Each row is a point. The ring and each string are closed loops that go straight from each point to the next, and from the last back to the first. Before rounding, they use only three directions, however many columns there are. Count how often each string passes through the ring. Passing back the other way cancels.

Ring (9 x 3)
0:   4  46 -48
1:  17  32 -55
2:  38   7 -44
3:  48  -5 -28
4:  49  -8   7
5:  36   2  22
6:  11  25  25
7:  -1  39  13
8:  -6  51 -16
String (25 x 3)
0:  61   3 -11
1:  87  -8   7
2:  48  -9  42
3:   6   1  43
4:   9  10  19
5:  35  17  -5
6:  73   7   5
7:  60  -7  25
8:  38 -19  37
9:  20  -7  18
10:  24  12  -9
11:  76   4 -43
12:  82  -8 -62
13:  59  -4 -68
14:   4   9 -23
15:   3  15 -15
16:  37  24 -45
17:  50  27 -76
18:  50  24 -86
19:  16  10 -54
20:   8   7 -21
21:  27  13 -22
22:  16   9  -8
23:   9  -8  11
24:  18  12  -3
Times through: 4
String (32 x 3)
0:   8   0  39
1:  -5   3  47
2:   7  16   8
3:  29  23  -1
4:  31  32  17
5:  12  43  28
6:  28  49  -2
7:  20  35 -11
8:  -2  29   1
9:  17  30 -15
10:  20  59 -37
11:  12  70 -50
12:  23  55 -51
13:  30  37 -38
14:  22  60 -74
15:  10  61 -84
16: -14  41 -51
17: -11  22 -14
18:  19  23 -25
19:  16  20 -20
20:  47  21 -53
21:  67  11 -76
22:  48  -7 -54
23:  67 -11 -53
24:  85 -11 -53
25:  69   6 -39
26:  87  -8 -36
27:  66 -23  -3
28:  29 -18  22
29:  10  -3  22
30:  33  16 -12
31:  18   7  13
Times through: 2

Ring (9 x 6)
0: -13  54 -21  35  -1  33
1: -22  61  -4  44 -24  16
2: -33  47  10  47 -36   5
3: -42  22  18  44 -36   4
4: -46  -4  17  38 -26  10
5: -42 -26   6  27  -4  24
6: -31 -28 -11  19  18  39
7: -20  -9 -25  17  28  48
8: -13  26 -30  25  20  47
String (29 x 6)
0: -57  84  17  83 -70  28
1: -37  59   1  57 -35  28
2: -18  28  -7  29  -5  15
3:   4  40 -14  14   6  -4
4: -16  78 -18  47 -17  31
5: -28  86 -19  61 -24  50
6: -29  48 -12  46 -14  38
7: -12  21 -10  20   4  12
8:   4  28 -14  10  11  -4
9: -16  83 -10  49 -26  19
10: -41  95   1  74 -53  34
11: -40  54   3  56 -36  27
12: -22  19  -4  28  -5  14
13: -15  12  -4  19   1   5
14: -11   8   6  13  -5 -17
15: -43   4  23  38 -34  -4
16: -87   1  34  74 -63  37
17: -62  -4  17  52 -32  33
18: -24  -1  -1  22   0  12
19: -19 -18   2  10   7   0
20: -23  -5  -2  20   2  12
21: -19  -8  -2  14   6   6
22: -16 -26   4   5  10  -8
23: -71 -28  27  50 -36  27
24: -69  -6  25  57 -42  29
25: -53  13  13  51 -32  28
26: -23   9   4  24  -9   1
27: -20  20  14  24 -21 -19
28: -48  61  23  64 -61   4
Times through: 5
String (27 x 6)
0: -37  79  13  63 -56   7
1: -11  33   5  23 -16 -16
2: -40  46  21  52 -50  -5
3: -72  47  32  80 -75  21
4: -61  27  20  64 -49  28
5: -81  14  39  73 -70  20
6: -34 -11  18  24 -18  -7
7: -24 -20  11  13  -3  -9
8: -63 -36  23  40 -25  23
9: -76 -26  16  56 -28  54
10: -41  -2  -1  36  -7  35
11: -54 -21  -1  40  -4  52
12: -45 -47  -9  23  19  55
13: -11 -38 -18  -3  39  23
14:  -3  -7 -14   2  24   6
15: -28   4 -14  28   8  40
16: -32   1 -32  33  25  77
17:  -7   5 -40  13  42  57
18:   3  14 -38   7  41  40
19:  -1  11 -18   7  21   9
20: -18  21 -13  26   4  26
21: -36  70 -25  63 -15  73
22: -19  78 -26  51 -10  50
23:   7  45 -19  14  10   1
24:  -4  28 -11  16   5   2
25: -33  48  -4  49 -23  30
26: -53  95   8  84 -65  38
Times through: 3

Ring (7 x 11)
0:  19 -11  14  12 -48 -17 -36 -10  14 -10 -17
1:  38  -1  -7 -10 -35 -19  -3 -43  15   4 -13
2:  30   5 -28 -20   2  -5  30 -40   5  13   5
3:  -4   2 -28  -6  40  16  35  -1 -11   6  22
4: -24  -3  -3  14  41  18   5   5 -18 -14   8
5: -26  -9  19  27  19   9 -25   3 -14 -26  -9
6:  -7 -15  28  30 -31  -7 -51  12   4 -24 -17
String (31 x 11)
0:  48   2  -2 -14 -42 -27  -7 -73  16   1 -28
1:  68   8 -19 -31 -44 -32  15 -93  22  15 -23
2:  64  12 -30 -37 -23 -25  34 -95  16  19 -15
3:  41   9 -24 -25  -2 -13  29 -73   6  11  -9
4:  45  14 -43 -37  13  -7  56 -71   4  23   6
5:  26   8 -51 -29  25   8  60 -15   1  27  32
6:  17   6 -44 -22  28  10  51  -8  -2  20  30
7:  24  12 -46 -30  39   7  62 -42  -5  21  20
8:  21   9 -26 -19  24   0  36 -53  -5   7   1
9:   9   0 -14  -4   9   2  13 -19  -2   1   4
10:  17   4 -15 -10  11  -3  18 -42  -2   2  -3
11:  34  11 -27 -25  13  -8  36 -73   0  10  -7
12:  47  13 -37 -34   5 -11  47 -75   6  20  -1
13:  33   6 -13 -16  -6 -14  14 -68   4   2 -16
14:  17  -1  -5  -2  -8  -7   0 -31   3  -3  -8
15:  16  -5  -8   0 -19  -5  -3  -2   8   2   4
16:  11  -5  -1   4 -13  -5  -8 -13   4  -5  -4
17:  17  -3   5   3 -17 -11 -13 -37   5  -9 -17
18:  28  -7  20   9 -52 -25 -39 -42  15 -14 -32
19:  20 -15  33  23 -70 -25 -64 -15  18 -21 -33
20:   8 -17  37  29 -62 -20 -67  -2  14 -25 -31
21: -12 -25  35  42 -58  -7 -72  57  12 -24  -8
22: -13 -19  19  31 -32   1 -45  51   6 -17   3
23:  -2 -10  12  18 -16  -2 -27   7   2 -14  -6
24:   7  -5  16  12 -15 -10 -26 -34   1 -18 -24
25:   6 -10  30  22 -34 -15 -48 -27   5 -25 -32
26:   7  -5   9  10 -12  -7 -18 -22   1 -13 -14
27:   3 -10   9  15 -23  -5 -26   6   5 -11  -5
28:   5 -17  12  21 -48  -7 -40  39  14  -8   2
29:  27 -13  14  12 -68 -21 -42   2  22  -6 -14
30:  51  -2   9  -7 -63 -34 -26 -71  22  -4 -36
Times through: 0
